Each row is a point. Each copy is the shape, with its points in the same order, stretched, turned, moved and blurred by noise. Some copies are also mirrored. Which?
In the rows, 128 means zero.

Shape, 8 rows:
[[176 103]
 [143 115]
 [102 134]
 [127 101]
 [131 113]
 [ 75 150]
 [151  95]
 [148 198]]
Copy 1 (8 x 2):
[[ 85 121]
 [107 135]
 [126 154]
 [ 89 152]
 [ 99 153]
 [139 166]
 [ 89 142]
 [178  97]]
Copy 1 is: only turned
Copy 2 (8 x 2):
[[117 209]
 [110 164]
 [ 96  91]
 [ 88 155]
 [ 99 149]
 [ 94  43]
 [ 99 188]
 [178  85]]
Copy 2 is: mirrored

Shape:
[[159  66]
 [ 63 101]
 [138 176]
 [143  99]
 [114 123]
 [130  90]]
Copy 1:
[[ 87 137]
 [146 216]
 [187 107]
 [119 139]
 [148 157]
 [120 152]]
Copy 1 is: only turned
Copy 2:
[[111  72]
 [209 158]
 [ 97 139]
 [121 100]
 [150 130]
 [141 103]]
Copy 2 is: mirrored
Copy 3, 6 rows:
[[115  57]
 [190 109]
 [ 95 163]
 [119  88]
 [131 116]
 [132  85]]
Copy 3 is: mirrored

Shape:
[[122 102 114]
 [117 106 158]
 [126   7 155]
 [153 128  95]
 [122 158 141]
 [166 124 157]
 [110 129  95]]
Copy 1:
[[100 138 129]
 [109 123 167]
 [ 39 141 172]
 [127 176 114]
 [150 131 143]
 [151 176 172]
 [109 130 107]]
Copy 1 is: mirrored
Copy 2:
[[145  96  98]
 [133 114 136]
 [188  14 143]
 [174 118  96]
 [112 162 128]
 [189 122 148]
 [127 123  87]]
Copy 2 is: only turned
Copy 3:
[[154 103 114]
 [135  80 125]
 [207  58 112]
 [155 131 130]
 [107 101 150]
 [119 100 181]
 [144 125 102]]
Copy 3 is: only turned
Copy 4 (7 x 3):
[[142  95 127]
 [116 127 126]
 [102  42 183]
 [164 125 127]
 [136 163  96]
 [129 184 127]
 [156  90 108]]
Copy 4 is: only turned

Shape, 10 rows:
[[107  96 135 142]
 [ 85 144 146 157]
 [113  92  66 135]
 [103  95 135 131]
 [179 170 157  58]
 [132  93 120 170]
 [161 181 140  76]
 [170 171 150  95]
 [110  92 112 116]
 [ 96 103 122 164]]
Copy 1:
[[141 163 113  74]
 [122 119 166 102]
 [160 243 126 112]
 [128 163 109  81]
 [ 50  67  69 160]
 [191 165 118  78]
 [ 68  81 100 169]
 [ 93  73  99 157]
 [124 191 100  92]
 [159 170 139  79]]
Copy 1 is: mirrored
Copy 2, 10 rows:
[[122 115 124 146]
 [164  71 116 186]
 [117 197 145 169]
 [124 128 110 139]
 [170 138 148  79]
 [108  93 139 146]
 [185 141 151 123]
 [174 107 153 111]
 [120 162 121 146]
 [127 100 125 172]]
Copy 2 is: mirrored
Copy 3, 10 rows:
[[110 120 149  95]
 [ 78 153 150 125]
 [115  57 100 101]
 [107 120 142  90]
 [203 209 109 153]
 [113  94 167 109]
 [176 191 104 161]
 [176 187 130 161]
 [124 108 117  91]
 [ 85 105 150 100]]
Copy 3 is: only turned

Shape (9 x 6):
[[141 114 107 152 126 110]
 [124  78  97 138  67 173]
 [131 184  95 170 180 144]
 [143 188 127 169 132 114]
 [145  90 155 164 151 126]
 [ 86 158 142 146 143 163]
 [102 102 106 125 110 115]
 [184 108 121  75  96  79]
 [ 76 151 112 162 126 152]]
Copy 1:
[[122 113 108 132 158 104]
 [106  65 133 159 146  44]
 [130 234 111 152 167 123]
 [119 178 136 129 189 143]
 [188  89 119 126 145  91]
 [132 167 161 125 146  94]
 [101 117 116 120 137  92]
 [ 76  95 109 149 126 161]
 [121 167 147 118 160  80]]
Copy 1 is: mirrored
Copy 2, 9 rows:
[[123  58 138  91 117 119]
 [209  27 167 115 104 151]
 [ 91  87  68 141 126  81]
 [ 70 109  87 123 156 124]
 [121  79 104  93  85 149]
 [115 124  90 195  79 128]
 [133  65 168 135  81 116]
 [ 97 116 183  26 152  77]
 [122  81 115 193  82 132]]
Copy 2 is: only turned

Shape (14 x 8):
[[ 93  98 133 101  86 138  88 133]
 [140 132 115  99 218 140  98 119]
 [ 93 110 121  99  94 111  95 154]
 [109 129 136 154  83 130  86 135]
 [ 99 102 125 109 131  74  93 107]
 [120 117 137 107  94 130 174 154]
 [ 99 138 146  92  84 146 107 120]
 [ 90  77 140 105 172 156 141 113]
 [ 88 139 117  98 104 156 209 112]
 [120  74 132 103  81 155  91 145]
 [109 141 157  99 153 119 158 118]
 [206  91 165 167 114 137 160 121]
 [249 118 146  91  88 145 110 139]
 [105 137 186 154 183 158 155 128]]
Copy 1:
[[ 98  88 180 105 162 138 108 100]
 [117 110 134  79 125 160 186  81]
 [117 109 187 107 144 164 107 117]
 [ 80 114 146 122 133 140  62 109]
 [155 135 187  97 124 121 114 103]
 [163  90 133 158 152 156 132 141]
 [ 90  89 185 133 146 152 110  69]
 [154  96 101  88 197 132 157  65]
 [145 107 121 177 196 147 166  87]
 [ 89  63 157  90 161 135 108 129]
 [180 103 147 142 144 154 141  57]
 [171  46  64 125  97  86  80 169]
 [101  16 160 121  50 134 123 188]
 [164  97  59 138 162 154 102  29]]
Copy 1 is: only turned
Copy 2, 14 rows:
[[127 136 119 135 101 162 196 115]
 [ 99  76 168 160 115  53 144 109]
 [148 135 140 148 114 155 182 131]
 [116 158 125 111  89 162 133 168]
 [152  80 144 190  88 175 152 124]
 [136 148 107 129 183 151 167  98]
 [118 125 149 105 131 165 176 117]
 [137  91  88 135 119  93 190  59]
 [119  86  68 102 199 152 184  98]
 [104 161 122 142 104 149 204 100]
 [152  87 143 121 158 122 144  86]
 [ 84 190 100 155 143 144  92  74]
 [ 50 205 176 168 166 142 134  74]
 [152 124 100  94 138  79  98  82]]
Copy 2 is: only turned

Shape, 12 rows:
[[ 97 108 122 138 167 152 120 141]
 [136 179 104  77 121 149  75 110]
 [101 121 171 118  20 112 163 114]
 [122 131 117 132 108  70  81 148]
 [ 84 111 209 127 125  96 137 130]
 [139 119 137 125 141 166 125 172]
 [143 163 146 127 151 144 149 123]
 [158 132 127 146 154 175 111 119]
 [135 157 155  95 117 119 161 105]
 [ 98 143  97 142 153 138 150 165]
 [ 91  90 144  86 158 107 111 109]
 [ 86 147 102 126 100 113  85 144]]
Copy 1 (12 x 8):
[[110 149  94 115 166 159 165 171]
 [150  99 180  76  97 153 147  68]
 [191  93 137 160 151  24 125 174]
 [212 165 137 159 144 131 187 128]
 [151 152 110 125 155  86 111 249]
 [ 66 157 110 124 149 127 148 134]
 [ 95 127 103 116 121 116  85 121]
 [ 83 140  72  96 105 126 159  99]
 [141  94 148 136 102  89  84 148]
 [124 147 108 155 200 163 120 141]
 [160 113 151 124 120 151 171 224]
 [208 130 143 124 180 151 177 118]]
Copy 1 is: only turned
Copy 2:
[[132 159 120 126 122 139 165 125]
 [181 115 169 155 164 127 156  87]
 [183 105  38 155 218 141 138 120]
 [122 150 155 115 149 171  86 146]
 [ 76 159  88 188 179 105 112 120]
 [175 145  88 141  99 111 133 135]
 [128  96 107 149 118 117 137  95]
 [153  87 126 133 102 108 166 152]
 [123  94  95 157 157  98 131  73]
 [155 154 101 103 108 190 141  96]
 [ 89 169 138 143 173  93 125  92]
 [170 160 149 132 169 199 143 128]]
Copy 2 is: mirrored
Copy 3, 12 rows:
[[135 120 119 125  83 155  68 138]
 [188 129 155  76 152 168 182 129]
 [ 70 171 132 153 168  29 161  21]
 [ 56 138 137  57 166 159 142 121]
 [ 81 195 137  86 124  45  76 108]
 [156  93 114 124  58 131 134 133]
 [174 163 107 133  99 137 132 146]
 [176  88 131 137  99 156 118 183]
 [149 206 136 141 127 103 148 118]
 [131 148  65 124  79 200 100 105]
 [118 180 187 117 135 107  67 139]
 [101 132 104  69 149 166 140  73]]
Copy 3 is: only turned

Shape (12 x 9):
[[108 162  89 146  58 107  90 182 107]
 [ 82  88 147 192 137 190 177 166 128]
 [ 95 127 122  84 142 137 122  80 118]
 [133 136 169 142 157 165 147 112 157]
 [ 99 150  98 119 172 197 131 164 115]
 [146  42  94 141  88 175 167 140 149]
 [119 153 180 100 111 184 109  71 101]
 [ 98 151  77 154 155 105  71 114 119]
 [182 128  82 127 131 167 156  80 108]
 [162 115  68  89  79 129 166 174  54]
 [129  57  82 173 142 139 115  69 149]
 [180 138 147  91 118 123  58 121  69]]
Copy 1, 12 rows:
[[134 185 121 122 186 107 117 102 125]
 [ 84 120 158  93  88 119 147 103 101]
 [174 132  97 166 108 119 120 148 141]
 [117  85 137 134 119 143 122 146 151]
 [ 97 110 104 173 117 117 162  93 117]
 [110 136  95  50 106  97 136 125 145]
 [176 111 135 157 134 128 136 111 195]
 [151 157 110 169 144 166  97 104  92]
 [164  86  74 107 132 118 104  96 156]
 [166 128  65  90 163  67 169 109 117]
 [147 140  94  84  87 163  90 108 122]
 [202 118  93 134 190 170 157 116 157]]
Copy 1 is: mirrored
Copy 2 (12 x 9):
[[100 164 132 139 214  97  88 121 161]
 [ 98 143 192 116 158 143 198 115  89]
 [151 142  97  99  88 112 140 104 134]
 [141 111 142 124  86 132 159 146 122]
 [161 152 117 126 150  93 152 137  70]
 [ 83  86 141  91 177 156 179 101 116]
 [164 150 118  98  80  92 158 157 181]
 [142 143 130 114 141  97  70  92 121]
 [164  70 106 137 138  89 133  85 137]
 [154 107  89 150 226 120 128  83 157]
 [109  79 150  79 122 137 122  69 113]
 [205 115  99 107 140 120  71 145 216]]
Copy 2 is: only turned
Copy 3:
[[ 45 123 109  72  71 153  72  76  97]
 [121  42 102  77 116  98 113 154  31]
 [156  93 138 169 149  89 141 112 188]
 [139 104 124 117 109  87 153 156 120]
 [133  87 129  96 152  54 147  59  59]
 [172  68 139  88 155 156 121 117  98]
 [128  67 145 122 119  71 127 159 211]
 [ 79 141  92 129 115 138 166  39 135]
 [133 102 184 114 156 115 200  55 127]
 [ 98 105 187  99 170 136 104  66  96]
 [150 100 105 128 152 170 190  76 159]
 [ 83 149 127  99 157 140 130 106 239]]
Copy 3 is: only turned

Shape (15 x 11):
[[125 143 130 130 123 123 109  53 193 119 162]
 [129 155 110 130 107 121 164 126 156 112 172]
 [ 98 128 137 148 115 159 131 138 139 130  57]
 [142 134 129 124 148 114 156  80 128 119 124]
 [144 152 144 169 131 130 140 122 124 130 176]
 [ 87 161 109 159 119 123 132 129 102 129 138]
 [132 123 140 100 112 130 153 130 106 179 175]
 [149  91 141  92 124 135 144 124 118 120 166]
 [ 44 111  97 162 115 119 113 125 143 125 173]
 [147 157 136 104 134 170 101 115 106 122  70]
 [155 134 131 159 151 154 114 117 149 127   7]
 [161 141 104 153 108 118 134 133 113 122 171]
 [143 154 139 134 153 152 155 141 113 120 170]
 [128 154  75 154 146 151 137 126 131 141 166]
 [144 142 139  97 147 103 127 150 126 140 162]]
Copy 1 (15 x 11):
[[142 118 133 151 169 105 172 165 177 179 186]
 [180 148 107 125 141 140 100 163 122 191 131]
 [136  96  77 120 137 110 164 149 147  74 118]
 [116 122 134 132 147 148 131 167 121 130 158]
 [159 150 109 114 136 183 115 137 166 159 141]
 [150 128  43 116 131 166 113 140 136 152 141]
 [121 150 127 130 121 117  76  78 127 154 141]
 [103 155 164 180 103 143 101 108 134 152 122]
 [161  97  43 174 108 150 113 135 175 164 174]
 [ 96 155  96 131 151 123 182 122 112  93 115]
 [111 108 107  78 135 115 232 182 131  52 125]
 [122 174 109 107 108 188 124 140 142 195 121]
 [170 167 125 145 135 166  96 121 135 137 117]
 [170 177  93 124 110 157 128 141 131 144 172]
 [158 128 141 139 123 154 123 102 104 173 136]]
Copy 1 is: only turned
Copy 2:
[[ 67 107 152 108 152 136 171 195  93 143 166]
 [121  93 134 121 124  83 146 128 132 116 153]
 [100 156 101 133 122 132  98 122 148 180  80]
 [ 55 153 126 142 146 131 131 129 119 124 152]
 [108 108 161 129 119 143 154 152 174  91 162]
 [114 125 173  93 132 105 108 136 146 117  96]
 [136  68 101 151 143 108  96 115 143  85 162]
 [130 108  99 136 141 134 125 104 126  90 177]
 [145 106 152  38 116  91  89 145 133 128 103]
 [ 71 149 119 166 171 162 166 138 125 139  84]
 [ 31 235  84 175 150 176 132 150 155 199 103]
 [135 121 161 121 134 112 147 146 170 101 162]
 [ 94  92 115 139 124 137 159 109 171  83 156]
 [ 93  99 132  98 147 106 123 122 179 120 146]
 [119 114  92 159 133 113 165 145 145  67 139]]
Copy 2 is: mirrored
Copy 3 (15 x 11):
[[ 79 223 147 149 159 108 118  81 157 145 136]
 [124 139 158 152 194 109 145 130 128 160 151]
 [122  99 147  94  99 170 161  73 126  70 158]
 [127 167 133 169 147 139 141 128 139 142 101]
 [141 176 165 118 159 118 126 141  88 146 118]
 [148 137 193 142 142 127  95 115 107 125 135]
 [168 120 123 110 130 116 126 159 141 201 127]
 [147 136 117 120 128 115 161 189 159 171 124]
 [144 183 222 132 129 106  92 134 140 130 203]
 [106  84 109 109 114 150 121 111 140  93  87]
 [ 82 100 106 115 104 196 153  55 111  47 118]
 [121 141 163 143 157 103 109 161  96 153 124]
 [152 134 144 110 172 145 132 171 117 146 105]
 [116 145 194 129 185 146  83 154 114 158 146]
 [154 124  89 136 154 127 121 161 133 151 132]]
Copy 3 is: mirrored
Copy 4:
[[124 148  85 148  47 177 127 114 121 112  93]
 [ 77 173 157 138  93 159 155 114 114 119 103]
 [182  99 123 107 118 126 134  77 123 118 179]
 [108 144 127 110  91 159 116 151 132 134 143]
 [ 92 142 160 131  91 124 108 116 132 127  96]
 [145  95 176 133  96 130 135 109 106 138 134]
 [ 90 175 163 125 146 174 124 129 127 173  75]
 [105 188 131 121 147 153 133 153 135 119  78]
 [193  97 154 126  78 137 194  94 123 102  50]
 [158 124 107 151 134 134  74 122 113 145 212]
 [173  82  77 117 108 108 110  90 160 128 234]
 [ 73 133 157 155 119 134 130 128 136 124  99]
 [104 181 173 129 112 125 106 126 136 132 113]
 [120 146 175 158  96 151 144 109 168 131  96]
 [107 168 125 137 124 120 138 139 119 174 106]]
Copy 4 is: mirrored

Shape (15 x 12):
[[ 86 135 138 120 138 158  79  35 118 150 131 177]
 [124 172 154 133  88 158 106  53 199 100 117 203]
 [138 116 112 187 123 118 192 115  99 112 119 157]
 [102 142 176 132 164 110 109 151 111 107 152  47]
 [123 154 126 114 123 150 137  12 148 157 117 170]
 [144 202 155 152 106  95 141 145  76 138 129 103]
 [150  93 101 122 138 148 190 143  90 124 141 196]
 [167 179 161 138 176  77 147 169 103 111  78 101]
 [128 127 132  89  98 156 192 124 111 117 113 148]
 [ 90 135  79 106 141 122 217 121 125 117 148 143]
 [177 145 123 117 138  71 123 155 109 102 158  92]
 [113 173 103 141 122 195  60  65 176 159 112 167]
 [122 133  82 118 130 119 171 132  65  64 114 159]
 [142 129 130 129 116  95 145 132 103 115  95  51]
 [104 104 105 115 110  78 168 163 111 125 113 169]]
Copy 1:
[[ 87 164 216  72 119 126 153 101 169 181 142  96]
 [ 41 171 176  80  88 135 185  75 217 155 184 161]
 [115  72 104 124 136 139  69 119 161 167 134 119]
 [140 126 105 108 113 126 131 129  38 143 114 149]
 [ 68 127 236 108 103 131 176  91 203 161 167 116]
 [147 115 127 180  51 154  73 109  54 179 144 117]
 [ 96 129 102 141 168 151  58  97 170 127 113  93]
 [181 107 112 193 100 190 130  64  62 161 151 185]
 [ 97 144 135 146 106 163  81 105 153 112 111 133]
 [ 91  54 115 158 128 175 125 148 171 152  94 108]
 [151 102  86 146 112 152 128 140  90 132 156 104]
 [ 91 194 197 127 115  90 177  98 170 186 165 149]
 [157  77  76 138 103 188  86 125 167 173  90  95]
 [180 104 117 140  98 144 106 156  87 134 132 144]
 [137 117  83 136 141 207  75 166 160 152 120 113]]
Copy 1 is: only turned
Copy 2:
[[119 128 110  97  95  94 133 188 146 129 152 100]
 [ 64  59  80 111 144 142  88 199  76 118 144 126]
 [ 79 102 118 147 161  62 114 106 101 115  87  77]
 [213 129 130 129 173 149 148  86 195 140  92 140]
 [ 64 101 144 112 117  83 120 187 143 109 122  96]
 [137 113 153 113 164  87  69  96 146  73  77 116]
 [ 55 150 111 136 112  85 166  85 116 102  69 111]
 [130 115 153 105 205 101 134  72 155  86 120 139]
 [ 58 148 145 144 139 139 144 131 136  92  72 112]
 [ 68 125 195 103 128  83 146  90 107  96  34 103]
 [148 110 138 147 129 120 111  27 156 128 105 126]
 [125 102  94 131 126 108 103 194 103 140 170 170]
 [ 94 175 128 114 140 100 133  73  91 123 100  72]
 [162 140 156 169 178 122 120 108 164 111 109 107]
 [ 87 124 146 134 126  96 161  63  74  64  92  83]]
Copy 2 is: only turned
Copy 3:
[[128 124 138 170 159 146 178 130 159 141  83 205]
 [162 169 119 140 125 147 178 158 109  88  40 160]
 [158 107 165 174 127 175  86 120 130 125  81 102]
 [ 88 145 137 175 136  80 111 184 206 143 196  61]
 [154 157 121 155 150 193 176 141 102 138  80 183]
 [158 166 151 202 177 105 100 146 129 131 141  82]
 [156  82 165 113 151 175  85  88 132 120  97 127]
 [ 88 170 154 189 158 136  84 187 143 105 148  53]
 [150 141 135 121 142 164 130 100 141 112 113  89]
 [164 117 166 129 123 178 154 142 146 118 157  72]
 [123 131 120 149 110 103  89 150  99 104 182  73]
 [129 166 184 129 138 121 183 130 107 155  50 220]
 [112  85 164 165 138 136 128 106 138 108 112  61]
 [ 95 155 119 183  96 122 104 132 137 125 166  56]
 [152 123 150 153  98 140 109 109 149  56 151  99]]
Copy 3 is: mirrored
Copy 4, 15 rows:
[[ 52 156  76 107 177 154 122 131 119 162 133 156]
 [ 97 126 110 151 192 215 178  91 174 129 100 107]
 [159 112 121 141 143  92  96  93 172 163  89  88]
 [130  84 185  88 137  83  82 106  76 133 190 167]
 [ 80 134  75 156 221 161 129 119 130 147  84 137]
 [195  73  96 114 177  97 123  57 128 123 134 115]
 [137 141 104 178 126  95 166 107 146 163  55 124]
 [173  78 119 154 145  73  86  74 157  59 140 127]
 [153  98 114 154 156 135 161  98 133 154  61 155]
 [175 153 145 167 174 115 111 108 118 173  70 159]
 [174 105 155 132 166  58 157 101 134 100 118 112]
 [ 80 162  92 112 165 209 139 143 121 107  93 106]
 [156 143 123 132 148  84 128  73 171 144  59 148]
 [177  76 147  97 152  77  94 127 144 114 116 134]
 [194 133 117 138 147  90 128 120 179 149 106 150]]
Copy 4 is: only turned

Shape, 15 rows:
[[ 80 157 123 108 157 141 192 145  89  90 120 132]
 [104 112 128 102 120 110 136 179  78 145  87  82]
 [ 72  98 116 161 170 113 111  97 112  84 150 111]
 [166 134 141  97 132 152 165  71 160 167 123 133]
 [100 108  77 111 112 183  92 152  76 185 135 152]
 [160 162 144 101 106 121 169 116  68 143 150 115]
 [101  76  99 133 125 133 123  80 178  82 156 124]
 [141  92  72 132 124 143 145 148 162 148 157 128]
 [163 157 145 156 156 113 159 100 156  95 141 177]
 [163 162 100 105 105 121 128  86 104  94 106 167]
 [113 104  85 191 145 133 186 125 157 179  80  99]
 [122  61  65 182 196 134 161  93 154  81 142 147]
 [181 108  96 101 128 203  87 101 157 118 159 135]
 [ 78 122  77 155 147 157 148 143 129  78 144  88]
 [107  94 164 147 103 191 184 147  82 173 120 121]]
Copy 1 (15 x 12):
[[117 162 133  39  78  95  98 127 114 143 133 156]
 [108 142 181  84 167 128 100 109  97 187 106 110]
 [123 103 167 163  78  98 155 135 172 164 111 172]
 [138  58 111  90  95  95 150 121  51 129 178  65]
 [175  95  54 111 192  98 115  91  94 187  58 116]
 [148 144 107  94 113  99  93 107 112 187 201  58]
 [ 87  90 116 183 100  70 191 128 121 116 120 143]
 [120  97  91 127 189  71 173  86 111 120 139 143]
 [149 121 100 115  76 132 146 159 152  83 197 127]
 [102 111  43 106  92 144 134 148 141 167 181  79]
 [120 102 176  58 159 112 244 109 110 117 113 123]
 [110  59 121 117 126  48 216 139 206 102 121 200]
 [104  26  23 164 144  88 106  62 107 118 128  75]
 [ 73 140 125 115 126  86 154  73 161 138 109 173]
 [157 147 141  58 145  61 134 126  95 128  81  39]]
Copy 1 is: only turned
Copy 2, 15 rows:
[[145  73 222 205 132 100 162 108 107 140 127 105]
 [142  82 159 119 106 135  81 146  71  93 155  77]
 [146 112 193 168 152 153 131 125 195 104 152 128]
 [ 64 147 128 148 112  64  78 117 115 144 113 186]
 [140 194 141 121 138  76 110 177  97  96 115  79]
 [100  79 156 125 124  47 110 157  94 142 140  87]
 [ 97 144 152 160 182 151 131 143 150 111 114 201]
 [129 150 134 108 149 137 133 137  99 105  67 162]
 [115 117 136 149 106 107 188  95 148 192 122 159]
 [123 107  93 170 129  74 141 171 115 190 153 146]
 [142 143 169 140  56 143 109 153 111  96  81 191]
 [175 125 188 155 142 169 155 123 186 168  89 206]
 [ 71 160  95 133 189 111  89 136 153 164  64 142]
 [139  87 199 180 146 163 149 144 149 103  62 111]
 [ 68 150 231 104  97  99 105 149  78 128 112  87]]
Copy 2 is: only turned
Copy 3 (15 x 12):
[[145 200 123 137 107 121 102 114 142  67 131 114]
 [113 160 119 107 114 167  60  83 120 129  98 142]
 [138 125  93 166 124 116 129 126 110 127 129 170]
 [ 78 156 171 109 178 113 149 145 146 124 142 109]
 [165 128 150  76 124  85 103 113 128 215 160 111]
 [ 72 158 107  63 136 101 108 136 126 109 150 113]
 [136  98 141 160 150 135 167 135  71 115 170 183]
 [136 125 179 120 128 132 163 112  87 141 111  98]
 [114 150 103 131 164 122 156 189 128 103 136  66]
 [127 153  87  88 191 101 107 151  81 125 201 115]
 [131 209 150 155 136 173 162  78 131 153  51 110]
 [165 157 145 184 151 114 181 139  61 115  80 141]
 [155  61 175  84 188  90 153 141 107 141 154 102]
 [180 135 133 152 111 136 149  79 112  94 109 135]
 [125 181 139  82 103 157 138 149 168 150 113 151]]
Copy 3 is: only turned
